Each row of a before or after table is a point. The points were changed in one or more steps. Then noise was added and the rows were shuffled. The steps act on columns, c1 being the first. What was done? A step turns or swaps two columns, mirrors them in a line or flattens them onto one, adds a multiple of one to another, or multiplies or shifts one. Angles are multiples of 10 degrees, from the lower column toward the higher: turns from -170 to 170, lines from 10 to 170 but not 90. Use the fewest steps. Two steps may share a column if one is a turn and the other turns, adds or multiplies; they go together, in the order done. Otherwise the lowest column goes first.
In the rows, 128 means zero.

Before (11 x 2):
[[103 130]
 [162  55]
 [117 165]
 [130 133]
 [118 139]
 [151 113]
 [158  88]
 [ 84 102]
 [117 139]
 [169  83]
 [138 168]]
After, 11 rows:
[[129 135]
 [115 138]
 [106 121]
 [ 91  89]
 [115 138]
 [106 158]
 [173  99]
 [183  71]
 [124 166]
 [182 100]
 [152 121]]
Steps: turn c1 and c2 by 20 degrees

Before:
[[121 132 102 112 105 145  94 168]
 [127 114 113 100 139 147 136  97]
 [122 147 167 134 157 130 110 154]
 [134 143 117 152 160 117 107 104]
 [150 155 132 102 160 101 113 132]
 [107 105 155 164  95 125 116  91]
 [121 111 109 141  86 117 126 129]
 [101 159 141 111 140  93  85 121]
 [106 171 145  82 105 139  89 111]
 [166 137 114 149 139 126 100 124]
 [141 117  80 143 143 108 166 131]
 [129 132 150  69 163 136  90 110]]
After:
[[138 149  91 152 134 134 108  97]
 [148 114  10 100 127 149  97 132]
 [166  95 138 157 133 113 132 131]
 [146 123 225 132 150 109 146 153]
 [107 140  63 152 118 118 152 170]
 [ 96 124 171 188 129  83 150 112]
 [160 123  94 118 109 121 160 123]
 [120  88 162 160 156 112 163 121]
 [ 92 124  78 116 107 151 132 129]
 [152 135 182 197 147 121 143 110]
 [158 113 101 113 144 117 157 106]
 [ 88 133 195  98 126 151 153  92]]
Steps: turn c1 and c5 by -50 degrees; turn c2 and c6 by -110 degrees; multiply c3 by 2.5; turn c4 and c7 by 160 degrees

Before, 13 rows:
[[159 159 164 161 122 126 125 120  65  87 124 178]
 [134 121 136 122 176 184 100 119 120 138 137 197]
 [148  91 152  94 139 128 132 110  81 154  70 126]
 [105 128 121  77 180 125 166 120 144 150 144 120]
 [151 132  68  92 118 176 135  80 133 153 147 128]
 [ 73  78 144 115 108 127  88 107  98 132 105 178]
 [158 111 103 107  89 165 160  91 140 171  99 168]
 [ 74 143  92 119 175 133 140 111 156 102  97 149]
 [ 89  86 123  71 156 115 162 160  87 119  69 187]
 [164 150  83 104 159 117 136 137 162 122 103 182]
 [129  77 170  90 109 177 118 109 101 123 124 123]
 [154  78  90 160 109 107 161  87 117 132 131 125]
 [ 88 113 143 109 101 164 135 158  88 142 114  99]]
After (13 x 12):
[[ 76 142 160 121 176  98 147 111 156 101 134 148]
 [133 122 101 123 177 119 141 118 121 140  72 198]
 [148  90 116  91 139  73 109 109  80 153 148 127]
 [152  78 178 162 108 138 135  87 115 130 147 126]
 [162 149 163 104 158 108 155 138 164 122 150 183]
 [104 129 161  76 181 143 110 122 143 151 125 120]
 [156 110 168 108  88  90 129  90 141 174 102 169]
 [ 90  85 157  71 157  75 110 159  86 118 160 187]
 [158 159 103 160 121 125 101 119  64  87 132 179]
 [130  79  94  92 110 108 103 110 101 122  83 122]
 [ 73  78  89 115 107 108 141 106  97 132 136 179]
 [ 87 112 125 109  99 104 111 159  87 141  96  97]
 [152 132 170  91 117 130 169  81 133 151  78 128]]
Steps: turn c3 and c7 by -130 degrees; turn c6 and c11 by -110 degrees

Before:
[[121 137 178 174 120 163 137 135  96  85 117 125 166 120 110 151 102  75
   59 108]
 [111 212 114 147 105 132 191 138  93 101 139 169 111 101 158 105 106 103
  103 171]
 [137 128 114 153 157 191 118 106  99 110  86 121 154  93 104 132  67  84
  108 123]
 [146 117 175 136 107  91 142 133 141 150 118  90  93  85  85 132 127 114
  144 144]
 [ 91 154 139 164 119 170  87 110 131 104  77 130 155 118 149 120  80  80
   67 131]
 [111 164 155 135 146 141 110  92 113  98 106 102 156 110 112 117  41 134
  104 115]
 [160 107 140 123 133 109 112 161 133 136 151 130 100  91 108 167 125 160
  126 146]
 [143 115 137 107 138  65 167 148 136 139 114 145 110 136 103 153 125 119
  126 150]
 [134 166 161 139  82 171 189 104 107  74 137 186  85 175 173 142 112  88
  109 165]
 [140 128 161  95 163 114 140 147 152 177 157 127  88  96  76 135 134 117
  105 135]
 [ 65 184 121 138  96 170 208 120  79  78 122 187  68 146 144 157 148 122
  104 167]
 [121  85 139  97 132 116 152 181 123 151 159  99  93 114  85 136 108 123
  113 180]
 [130 109 155 137 129 112 122 157 113 187 147 147 112 134  77 144 104 136
  158 146]]
After, 13 rows:
[[111 164 156 135 163 142 111  93 114  97 106 102 155 109 112  68  41 118
  103 115]
 [ 65 184 121 137  64 170 208 120 110  78 122 186  68 146 143 106 148  82
  104 167]
 [141 128 162  95 197 114 141 148 149 176 157 127  89  96  76  85 133 144
  105 134]
 [137 126 114 153 187 192 117 105 152 110  85 121 154  93 104  81  66  81
  108 123]
 [134 167 160 138  35 172 189 104 153  75 136 186  84 176 173  93 111  90
  109 165]
 [121 136 178 174 112 163 137 135 158  85 116 125 165 120 109 101 102  73
   60 107]
 [111 213 115 147  82 133 190 138 132 101 139 169 111 102 158  55 106  85
  103 172]
 [145 116 175 136  86  90 142 133 147 150 119  90  93  85  84  82 127 132
  145 143]
 [160 106 140 123 138 108 112 161 103 135 151 130 100  91 109 116 124 148
  126 146]
 [144 115 136 106 148  66 167 147 140 139 114 146 109 136 102 104 124 130
  125 150]
 [121  86 139  97 136 116 152 181 130 150 159  99  93 114  85  85 108 122
  112 180]
 [ 91 154 139 164 110 168  87 110 171 104  79 131 155 118 148  69  80 107
   67 131]
 [130 110 154 138 130 112 122 156 114 187 147 147 113 134  77  94 105 119
  157 146]]
Steps: multiply c5 by 2; turn c9 and c18 by 60 degrees; shift c16 by -50

Before, 9 rows:
[[103 150 125  89  94 128 154  81 140 125 146 116 119 145 105 118 136 179
  110 116 133 109 140 100  91 150 119  96 125 135 139 136 119 125 132 175
  154  99 188 125 160 113 102 185 138  78 104  57 124 149 159 179 107 113
  133 146  69 138 104  74 164 115 129  85]
 [153 115 137 167  97 132  91 148 180 196  69  98 147 145  95 114 144  88
  171 149 110 211 143 163 125 159 134 155 104  88 153 145 103 148  88 114
  119 176  82 105  97 129 141 126  92 160 143 163 179  95  94 149 103 178
   83  80 125 136  99 209 121 121 124 168]
 [153 154  97 118 103 149 134 138 158 165 156 121 157 107 143 113 117 146
  134  88 146 110 134  86 124 161 126 148 123 175 108 101  78 119  94 137
  132 107 187 110 133 137 139 127 121  77  95  95 150 135 111 143 121 107
  156 121 110 187 127 107 128  97 141 114]
 [124 142 148  76  93 110 127  69  92 108 127 169 105  92 127 131 155 168
   99 100  92 135 127  71 103 119  68  59  95 113 155 151 100 125 164  97
  163 100 169 190 174 135  85 164 188 103 119  85  91 197 147 172 192 144
  159 158 138 126 116  93 137 187 141  51]
 [198 139 131 170  83 135 123 141 111 134 146  92 162 135  87  91 118  77
  127 146 127 161 157 127 156 116 153 141 156 102 128 149 127 133 137 137
  129 186  95 110 121 111 176  88 126 155 155 161 161 134 107 140 147 161
   88 116 140 131  78 158 143 115 171 154]
 [141 144 144 158 104 148 152 123 127 157 144 150 175 145  98  83 102 105
  133 151  99 176 142 140 142 138 130 135 107 111 144 127 122 143  99 143
   74 202  83  96 100 126 138 107 129 120 178 164 147 132 118 137 115 176
   78 129 148 141 118 208 119 107 136 118]
 [ 90  84 107 143 149 133 141 139 186 169 190  78 156 136 157 153 132 142
  165 122 147 170  98 104 164 125 131 198 166 151  74 127  59 111 110 100
   91 168 141  87 105  94 132 110  60 108  87 105 171  95  88 127 150  87
  107  94 114 181 140 157 153 115 171 145]
 [179 142 154 155  91 122 155 118  97 139  71 137 181 134 121 106 124  96
  127 166 113 145 117 156 118 165 127 113 125  96 134 101 145 105 123 123
   93 150  80  83  87 110 173 105 124 159 141 162 172 122 115 142 119 140
   66 107 142 150  85 167 141 126 156 126]
 [128 162 134  88 102 107 121  73  75  82 134 126 108 102 108 131 189 175
   94 113 125 123 151 125  77 118  72  84  91 104  90 168 139 154 136 109
  158  80 169 175 173 180  74 171 152 100 124  78 120 184 176 177 168 123
  143 194 153 138  93 138 108 184 116  76]]
After, 9 rows:
[[123 142 148  75  94 109 128  68  92 107 124 172 105  95 128 129 154 166
  100  99  90 135 126  72 104 118  52  59  94 113 153 150 100 126 164  97
  161 100 169 190 174 135  85 165 188 102 119  84  91 198 147 172 191 144
  161 159 119 127 128  93 138 186 143  48]
 [ 91  84 106 143 148 134 143 138 187 166 186  78 156 136 157 152 131 141
  165 122 145 168  98 104 165 125 133 198 167 150  74 128  59 110 111 100
   93 168 142  85 105  93 131 112  59 108  88 105 170  94  89 126 149  89
  107  95 150 179 129 157 154 114 170 144]
 [152 115 137 168  96 131  91 148 178 175  67 100 147 146  95 114 144  88
  173 151 109 212 145 163 126 159 136 155 104  88 153 146 104 149  86 114
  118 176  83 103  98 128 141 127  92 159 142 163 181  95  95 151 103 177
   82  81 177 136 127 209 121 121 123 168]
 [198 136 129 168  81 135 123 140 112 125 145  92 161 135  87  92 116  79
  127 143 129 160 159 127 157 116 161 143 156 102 129 147 128 132 137 139
  130 184  94 107 120 112 175  89 126 155 155 161 159 134 107 142 146 161
   87 117 139 131 127 157 143 115 171 155]
 [153 154  98 117 103 150 136 137 157 166 154 119 159 107 143 114 118 145
  134  88 144 110 135  88 123 162 125 150 125 175 109 101  78 120  94 137
  131 107 187 108 131 139 138 126 122  80  96  94 148 135 112 142 119 106
  155 123 142 188 128 107 127  94 143 114]
 [179 143 153 155  90 121 156 119  96 124  71 135 180 132 125 106 127  96
  128 165 113 146 117 155 118 165 125 114 126  97 133 100 146 103 124 125
   93 149  81  88  89 109 173 105 125 160 142 162 174 122 115 142 117 140
   66 109 145 151 127 168 141 124 156 127]
 [130 164 134  89 103 108 121  73  77  77 134 128 109 103 106 133 189 174
   92 113 125 123 151 125  78 118  54  83  92 104  88 167 139 156 138 109
  158  80 169 175 173 179  72 171 153  99 122  77 118 183 177 177 167 122
  141 194 110 139 129 139 107 183 117  75]
 [104 151 124  88  94 127 154  82 140 169 145 117 118 146 105 118 136 179
  111 117 134 111 141 102  91 148 116  95 126 135 138 135 119 124 134 175
  154  98 187 123 160 112 102 182 136  78 103  56 125 151 160 179 105 113
  133 145  88 137 126  77 163 117 128  84]
 [140 144 142 158 104 150 153 121 127 131 146 149 176 144  98  85 102 105
  133 151  99 177 142 139 143 138 131 135 106 112 144 127 121 143  98 144
   72 203  83  97 102 123 138 106 129 118 177 164 146 131 116 138 113 174
   78 130 165 142 128 210 118 107 138 117]]
Steps: turn c10 and c57 by 50 degrees; multiply c27 by 1.3; multiply c59 by 0

Before (8 x 64):
[[128 128 139 133 201 148 157 124 137 125 140 155  95 128 131 157 120 145
  147 137 123 119 107 117 129 140  80 142 115 136 119 102 139  99 142 112
  138 113 156 125 152 125 139 144 147 130  89 132 137 104 153 126 110 111
  123 129 153 102 122 130 110 149 135  99]
 [ 81 126 126 130 110 119 124 128 112 126 118 117 148 135 121 155 126 140
   97 112 165 141 144 137 124 108 140 130 148 136 126 126 110 134 138 123
  119 102 135 124 130 115 139 144 113 120 138 107 121 114 154 129 144 134
  141 129 133 132 113  79 115  90 114  98]
 [136 127 129 138 147 120 128 135 138 115 110 167 102 117 134 140 128 141
  155 103 141 124 143 140 141 142 134 137 127 105 141  90 134 123 148 156
  161 165 122 141 121 131 126 126 108 164  81 109 132 174 144 118 137 144
  146 102 133 126 119 129 132 140 114 103]
 [114 123 110 136 109 146 135 117 138 119 111 128 124 121 122 151 123 141
  156 249 131 106 131 159 153 126 139 137 131 131 112 121 115 119 124 134
  126 104 110 117 108 134 126 142 113 130 145 118 100 105 115 115 116 130
  147  83 150 122 119 127 116 119 139 142]
 [129 124 102 159 111 151 144 127 143 128 160 141 111 148 176 129 124 123
   87 107 125 107 126 115 168 126 124 140 133 138 137 130 108 133 144 142
  153 155 113 137 144 115 124 126 146 123 139 106 127 124 125 153 129 145
   89 116 145 112 125 128 101 150 121 111]
 [125 140 146 124 109 140 139 125 112 121 142 121 101 126 126  93 137 116
  160 113 143 105 142 133 132 115 141 147 154 138 126 134 113 117 132 112
  117 101 129 123  99 131 130 140 109 117 119  94 131  98 100 116 141  36
  129 112 141 127 126 130 179 116 130  99]
 [115 140 145 124 137 149 136 132  88 130 123 145 114 119 129 124 136 117
  133 131 128 106 112 123 135 138 138 135 124 130 134 130 122 124 139 124
  116 105 118 136 153  98 146 144 126 152 126 132 139 110 114 114 130 143
  134 127 148 101 121 142 143 131 118 124]
 [138 150 147 128 118 146 146 111 117 117 116 109 104 125 118 132 108 134
  151 115 137 168 133 120 171 131 131 124 130 139 146 128 128 119 111 129
  108 189 125 146 123 116 126 129 114 127 134 113 124 108 129 166 142 114
  143 137 159 132  81 134 128 144 112 130]]
After (8 x 64):
[[ 80 125 125 130 110 119 124 128 112 126  97 115 148 134 121 112 126 140
   97 156 164 142 144 137 123 108 141 130 148 136 126 129 111 134 138 123
  119 103 134 124 130 115 138 144 112 119 136 107 111 115 155 128 145 134
  141 129 133 133 132  79 115  90 114  98]
 [136 127 128 139 147 120 128 134 137 116  75 167 102 117 135 102 128 140
  155 140 141 125 143 140 141 143 134 136 127 104 141 128 134 123 148 156
  161 165 122 141 121 131 126 127 108 164  81 108 120 175 143 117 137 145
  146 102 132 125 123 129 132 140 114 104]
 [125 140 146 124 109 140 139 125 112 120 170 121 101 126 125 113 136 117
  161  92 143 104 142 135 132 115 141 148 153 138 127 127 113 117 131 112
  118 101 128 123  98 131 131 139 109 118 119  94 127  98  99 115 140  35
  128 112 141 127 122 130 179 116 130  99]
 [115 140 145 125 136 150 137 131  88 131 113 147 114 119 129 131 136 117
  134 124 127 106 112 123 135 138 138 136 125 130 134 127 123 125 139 124
  116 104 118 135 153  97 146 144 125 152 127 133 123 110 114 113 130 143
  133 128 147 100 116 142 143 131 118 124]
 [129 128 139 133 200 148 158 124 138 125 165 155  94 128 131 136 120 144
  148 158 124 120 107 116 130 139  80 141 115 136 119 128 139  98 144 113
  138 114 155 126 153 124 140 144 147 130  90 132 123 106 154 126 110 111
  124 129 154 102 118 130 110 149 135  99]
 [113 122 110 136 109 146 136 117 137 119  78 127 123 121 122 250 122 141
  156 152 130 106 131 159 153 126 139 137 131 131 112 128 116 119 124 136
  126 104 109 117 108 134 126 142 112 130 146 118 114 105 115 115 116 130
  147  84 151 122 154 127 115 119 140 143]
 [130 124 102 160 111 151 145 129 144 129 224 142 111 148 176 109 123 123
   86 130 125 107 127 115 168 127 124 140 133 138 138 128 108 133 144 142
  154 154 113 136 143 116 124 126 145 123 138 108 125 125 124 153 129 147
   88 117 144 111 128 128 101 151 120 111]
 [140 149 146 127 118 145 147 110 117 118  93 109 104 126 118 116 108 135
  151 132 138 168 133 121 172 130 131 123 131 138 146 128 130 120 111 129
  108 189 125 147 123 116 126 128 114 128 134 114  81 108 129 166 142 114
  143 137 160 133 124 134 129 144 113 130]]
Steps: multiply c11 by 3; swap c16 and c20; multiply c32 by 0; turn c49 and c59 by -80 degrees

Before:
[[151  98 150 109 136 109 108 144 129 198 124 139 137 124 126 137 115 182
  116 117 162 123 175  74 107 155 118 113 132 130 112 115 149  64 120 127
  117 150 143 102 136 112 129 150 141 207 128 146 122 102 114  99 104 108
  123 140 119 150 127 136 116  91 131 127]
 [101 108 141 120  96 126 149 131  96 141 127  82  75 123 142 141 135 132
  108 124 107 158 152 134 138 109 128 143 110 147 157 130  56 108 178 150
  129 126 147 121 160 114  90 135 146 117 133 141 124  95 141 142 107 136
  124 132 107 134 129 130 132 109 129 124]
 [133 111 147  55 143 148 128 137  99 107 124 121 133 136 102 149 151 119
  116 116 155 145 152 130 131 106 134  73 112 117 148 132 147 110 112 124
  135 130 117  84 139 127  94 143 109 130 138  91 134  98 113 148 120 136
  123 107 133 133 142 134 132  99 146 129]
 [141 106 134 129 137 118 125  98 139 106 126 134 136 122 144 146 124 145
  109 115 112 154 116 116 118 117 114 152 112 149 109 116 134 110 121 147
  130 176 184  96 121 164 155 114 144 125 124 123 130 112 132 146 136 135
  134 106 125 119 127 135 108 113 126 121]
 [147 115 137 125 131 120 143 147 150 110 137 150  85 125 103 140 122 114
  107 128 119 103 125 119 137 101 144 154 115 146 156  84 150 139 111 141
  124 117 111 228 121 105  88 127  98 136 128 148 126 164 124 139 117 131
  219 126 109 127 132 149 106  91 140 143]
 [143 142 145 133 134 114 136 147 141 122 124 124 139 123 136 208 130 113
  112 115 138  79 114 129 118 179 154 141 119 117 158 130 146 135 117 145
  131 124 163  98 151 165 108 147 142 135 146 147 164  98 128 135 155  96
  136 132 109 128 149 142 133 111 140 159]
 [154 101 108 137 135 122 137 110 151 110 133 142 110 122 135 152 135 128
  105 141 153 148 133 115 138 142 118 145 173 138 135 125 134  96 111 166
  135 132 172 128 139 165  97 151 122 182 142 146 149 116 137 142 156 128
  130 133 205 120 122 152 180 112 134 114]
 [152  98  80 113 129 110 121 144 151 146 110 141 140 135 132 132 122 119
  123 133 105 147 115 119 124 105 115 137 159 147 115 125 151 129 125 127
  109 153 176 112 128 151  91 146 106 124 129 130 122 113 129 102 124 103
  124 101 110 130 121 156 121 113 104 150]
 [ 87 158 158  92 141 112 136 145  84 121 128 130 133 124 136 135 113 115
  109 115 101 151 109 105 140 110 117 121 115 130 144 130 155 129 128 182
  133 118 119 139 127 142 198 141 112 115 122  95 131 110 142 126 128  88
  149 134 120 152 144  85 109 108 106 111]
 [153  96 153 138 144 149 112 110 131 129 130 130 140 159 144 133 118 140
  113 129 127 138 104 129  41 155 124 129 118 134 132 134 142 127 106 123
  139 132 123 125 145 153 125 138 134 120 127 135 140 153  88 123  99 129
  146  97 130 122 128 126 132 105 155 129]
 [ 65 104 149 147 140 138 148 143  80 124 116 104 142 121 133 141 110 120
  108 120 134 158 112 122 131 132 136 152 110 143 120 127 157 132 109 132
   91 120 113 115 132 164  98 102 132 109 117 123 128 100 143 121 139 136
  126 121 117 128 141 151 111 103 146 125]
 [148  94 142 142 143 111 143 118 122 108 126 144 131 163 140 141 116 119
  114 122 105 142 104 130 105  97 149 148 137  62 158 121 156 132 106 137
   68 127 139  94 151 111 108  55 116 135  62 127 149 102 117 138  98 101
  122  97 138 138 129 140 108 110 155 111]]
After, 12 rows:
[[152  95 149 109 135 109 111 146 130 198 123 137 139 134 127 136 114 181
  114 118 164 129 174  75 106 154 120 111 133 129 114 116 148  65 117 124
  104 151 142  93 138 109 130 150 140 208 127 148 124 104 114 100 105 108
  125 148 121 144 125 134 117  91 128 126]
 [140 105 134 128 138 118 127  95 140 108 121 134 135 121 145 144 122 143
  110 115 115 101 115 116 117 118 114 154 114 151 108 116 134 110 122 148
  133 176 184  94 118 165 158 115 143 124 123 123 128 115 132 146 135 135
  135 105 126 132 129 135 111 110 127 118]
 [ 88 161 159  92 140 113 137 158  83 120 120 130 132 126 138 133 111 113
  109 114 104 104 110 107 141 109 115 119 116 135 142 128 156 126 126 180
  139 116 120 126 124 142 199 142 108 115 122  93 130 111 144 124 127  88
  149 145 122 140 141  87 111 108 106 110]
 [143 141 147 131 135 115 136 144 140 120 126 122 140 152 135 209 130 113
  112 114 138 173 117 129 119 178 151 142 118 118 157 131 143 136 117 145
  134 126 161 100 150 164 108 146 143 136 145 148 161  95 127 137 154  95
  137 129 109 126 150 144 135 113 142 159]
 [152  96 153 140 145 149 111 105 132 125 129 130 138  95 144 132 116 138
  112 126 128 131 102 130  39 155 124 126 117 135 133 134 143 127 106 122
  152 132 125 118 147 155 126 136 134 120 126 136 141 156  91 122  99 126
  144  97 129 138 130 125 130 105 154 131]
 [ 99 107 143 124  98 126 149 141  95 141 127  83  78 123 142 142 135 133
  108 123 110 100 153 132 137 112 126 143 109 147 157 128  55 105 178 152
  131 127 147 119 160 115  91 139 145 119 135 139 124  95 140 142 106 138
  124 131 109 131 131 131 134 107 129 122]
 [147  92 139 142 145 111 143 117 124 108 119 148 130  92 139 140 118 118
  114 121 104 127 104 131 107  97 148 150 137  60 159 118 154 132 105 137
    7 128 140  78 151 111 109  58 117 137  62 124 149 103 115 137  99 102
  118 104 138 152 129 141 108 108 153 109]
 [ 65 105 149 147 141 136 147 154  81 124 113 102 145 124 134 141 109 121
  107 123 135  99 114 125 130 133 139 155 107 143 121 127 158 133 110 133
   51 123 108 114 131 164  99 101 132 109 117 122 131  98 142 121 137 133
  127 124 117 132 140 151 115 105 145 123]
 [153  98  80 113 128 110 118 137 150 146 108 143 139 112 132 136 125 121
  127 135 105 110 114 119 125 105 117 135 159 147 115 126 152 125 127 126
   90 152 180 103 130 152  91 145 106 123 129 129 121 112 129 101 125 104
  124 107 110 141 121 156 129 115 103 150]
 [154 104 109 135 138 125 135 104 148 110 153 144 109 126 137 150 132 128
  103 141 152 107 135 117 138 140 119 146 172 139 137 126 131  96 112 168
  146 133 173 131 138 164 100 151 125 182 143 146 149 117 138 140 157 130
  131 129 206 120 122 152 175 111 134 115]
 [149 114 137 128 129 121 142 141 152 110 126 147  86 140 101 140 121 116
  107 131 122 151 126 124 140  99 144 154 115 144 155  87 152 140 113 143
  122 117 113 230 121 107  92 128  97 137 129 151 128 165 123 140 118 130
  218 125 108 128 132 151 105  93 141 140]
 [136 113 144  55 141 147 131 147 101 106 129 123 133 116 102 149 152 118
  116 114 154 119 153 127 133 103 136  72 113 116 147 133 147 108 114 123
  141 129 118  73 138 131  96 143 109 130 140  91 133  99 113 150 123 136
  123 112 134 144 144 137 133  97 146 131]]
Steps: add -0.3 times c9 to c8; turn c11 and c61 by -20 degrees; turn c14 and c22 by 160 degrees; multiply c37 by 2; turn c56 and c58 by -30 degrees; add -0.7 times c58 to c40

Before (12 x 64):
[[129 127  99  74  96 155 130 142 156 154 114 100 171 140 157 129 116 170
  171 144  95 174 141 141  90 133 109 139 128 124  97 107  83 126  91 125
  112 140 154 133 114 120 141 198 162 139 186 139 121  88 105 124 143 105
  145  92 141  95 152 138 153 132 148 170]
 [127 112 131  85 139 122 137 102 110 167 128 122 105  93 118 123 114 155
  145 137 136 104 150 119 141 114 123 165 138 166 175 152 140 107 143 159
  169 143 108 130  65 140  90 121 102 124 119 134 140 143 135 160 130  93
  113 160 127 140 116 168 110 129 144 133]
 [162 127 147 113 128 142 148 125 112 180 155 148 118 120 100 149 119 148
  124 106 100  96 153 135 116  84 124 162 135 163 162 146 171 122 124 149
  169 161 119 147  94 140 116 103 111 131 119 121 160 132 159 162 118 109
  130 137 113  98 105 148 128 147 167 124]
 [108 114 103  93  92 167 135 132 153 129  96 122 135 136 138 137 105 139
  136 167 120 174 119 105 121 122 156 113 122 153 108 106  88 138  95 106
  118 127 121 135 127 127 132 175 144 156 169 136 111 100 129 116 109 117
  154  91 123 115 139 127 143 152 108 165]
 [138 131 117 101 150  80 148 186 144 101 163 173 128 115 130  74 150 119
  147 140 145  99  99  99  95 136 126 121 123 109  97 123 128 108 177 113
  130 159 142 152 177  83 114  95  92 155 143 132 134 158 117 128  97 130
  125 146 110 160 124 147  94 146  90 124]
 [144 135  84 105 106 153 105 118 145 156  81 115 163 125 145 130 137 161
  158 147  97 172 117 129 118 152 142 140 109 162 110 142  91 110 113 111
  136 124 122 147 135 124 139 168 151 157 152 127  98  71  97 107 113 145
  163 110 136 105 155 138 154 130 148 191]
 [133 134 107  88 101 144  99 141 169 160 106  92 185 127 152 150 106 132
  164 141 138 168 101 132 114 137 145 135  94 135 111 131 117 124  83  94
  134 153 121 117 138 140 116 185 155 149 158 136  97  76 102 146 128 114
  135  97 137  90 173 139 152 156 129 174]
 [142 118 129 102 141 157 142 127 109 142 148 133 144 101 124 122 133 136
  115 117 141  80 151 122 103 106 130 140 135 137 147 147 151  99 146 149
  155 125  98 156  87 119  75 102 127 128 126 104 128 122 135 160 161 123
  117 128 109 118  89 135 108 134 148 115]
 [142 105 120 100 140 167 142 106  81 164 119 136 126  97 109 133  89 140
  136  88 112  81 159 119 129 105 138 161 147 141 140 149 168  89 124 162
  155 150 146 147  89 146 120  99  99 112  98 141 145 135 143 160 157 124
  117 125 140 133 123 152 104 125 114 107]
 [105 112 110 116 136  88 132 166 106 140 154 148 107 125 104  79 132 128
  125 113 155  87  93 100 115 179 135 130 137  96 117 110 110 135 165 141
  118 128 119 132 175  96  95  88  96 135 146 106 125 149 146 131  97 107
  160 150 127 151 153 123  99 143 117 138]
 [111 129  77 145 156  96 151 132 156 125 127 150  95 113 151  77 154 102
  140 119 137  83 117 101  96 133 118 114 139 118  96 113 134 134 155 144
  118 156 125 104 182  85  94 108  72 144 153 125 110 167 149 120 116 104
  165 146 124 166 148  98  89 132  97 131]
 [123 124 106 131 133 123 109 135 100 162 151 118 127 106 118 110 130 172
  125 122 141  98 141 103 116  99 133 147 119 169 160 152 140 103 149 149
  171 136 144 144  94 158 108  96 109 116 107 154 155 124 117 158 148 104
  112 106 122  93 104 137 127 150 143 112]]
After:
[[132 127  98  69  95 157 127 146 156 152 115  99 177 135 152 124 115 172
  171 139 166 175 141 137  94 131 114 137 129 126  96 111  81 122  89 123
  109 137 151 128 110 118 111 196 161 137 190 135 119  86 100 123 147 108
  145  96 142  92 142 140 153 131 100 171]
 [105 116 109 114 140  89 152 163 109 138 106 151 105 126 103  83 134 129
  128 113  71  88  93 101 114 177 132 133 138  91 117 113 111 129 165 143
  116 127 124 130 181  93 197  86  98 137 148 104 129 152 148 134  98 105
  161 152 126 151 141 127 101 146 153 136]
 [157 131 150 116 130 143 136 122 107 175 101 148 124 115 102 151 118 148
  122 107 142  96 151 136 117  84 123 162 136 162 161 141 172 108 123 145
  169 166 115 152  99 140 165 108 110 138 121 121 154 137 156 166 123 110
  126 138 108 100  84 149 127 150 119 121]
 [111 129  77 147 161  95 170 130 160 122 138 153 100 114 155  80 151  94
  141 118  91  85 118  96  93 131 122 107 136 119  95 111 131 111 149 138
  118 155 130 107 183  84 203 112  68 144 151 122 111 169 147 122 118 105
  173 147 131 165 157  97  92 133 154 130]
 [106 110 107  97  91 166 163 131 151 130 151 120 135 135 142 142  97 140
  134 165 144 172 118 103 121 126 156 113 123 155 111 106  86 130  97 105
  119 127 126 136 129 129 122 176 147 161 167 133 112 100 126 114 106 120
  158  88 124 118 157 124 144 156 125 169]
 [144 117 134 102 135 154  61 122 109 140 120 130 145 101 126 124 136 136
  119 119  65  80 146 124 102 103 130 139 133 137 150 148 148 103 147 150
  160 124  96 161  87 118 249 103 123 128 125 103 131 124 133 160 162 127
  122 132 109 113  80 133 105 130 121 111]
 [125 124 109 135 130 124  37 134  97 164 112 123 128 107 115 108 130 179
  120 119 100  95 142 103 114 101 134 144 121 167 160 152 142 136 150 146
  171 135 150 142  93 160 174  95 110 112 110 154 156 121 114 160 151 105
  111 108 121  95  94 134 130 148 132 111]
 [130 113 129  86 142 126  83 103 108 168 125 120 108  90 115 118 111 151
  146 140  94 104 148 120 147 111 123 164 138 167 176 152 137 116 142 159
  168 148 109 129  65 140 215 121 105 124 120 138 139 146 139 159 134  90
  114 160 125 143 111 170 108 131 115 132]
 [144 135  90 100 107 151  55 116 143 161 132 114 164 122 140 131 131 162
  163 146 168 173 115 130 120 153 139 138 108 162 106 144  94 144 110 109
  138 119 124 147 138 126 108 173 151 155 152 129 102  71  93 107 112 147
  166 109 138 105 160 137 158 127  87 189]
 [132 139 109  92 101 143  89 137 170 164 122  92 179 128 148 147 104 129
  164 140 107 165 102 135 112 145 142 134  94 138 111 130 117 151  86  97
  136 155 118 120 136 138 155 187 152 148 158 138  98  76 100 144 128 113
  138  96 139  89 175 140 149 156 108 176]
 [140 102 114  97 137 163  35 108  76 169 145 136 119 100 107 136  93 141
  136  87 136  80 158 119 129 102 140 161 147 138 141 149 168 102 125 164
  154 146 148 149  92 149 151  99 102 114  97 143 146 134 143 159 154 124
  111 123 135 134 132 154 103 127 133 110]
 [139 134 115  98 154  79  93 184 146 102 130 177 129 118 127  74 151 120
  146 134 100  99 100  99  94 130 126 124 119 106  96 122 132 103 182 115
  130 160 147 155 180  82 151  94  91 156 141 127 131 161 119 128  97 129
  120 147 107 160 121 147  95 143 179 120]]
Steps: turn c7 and c34 by -70 degrees; multiply c7 by 3; turn c11 and c63 by 140 degrees; turn c11 and c59 by 30 degrees; multiply c43 by 2.5; turn c21 and c43 by -160 degrees
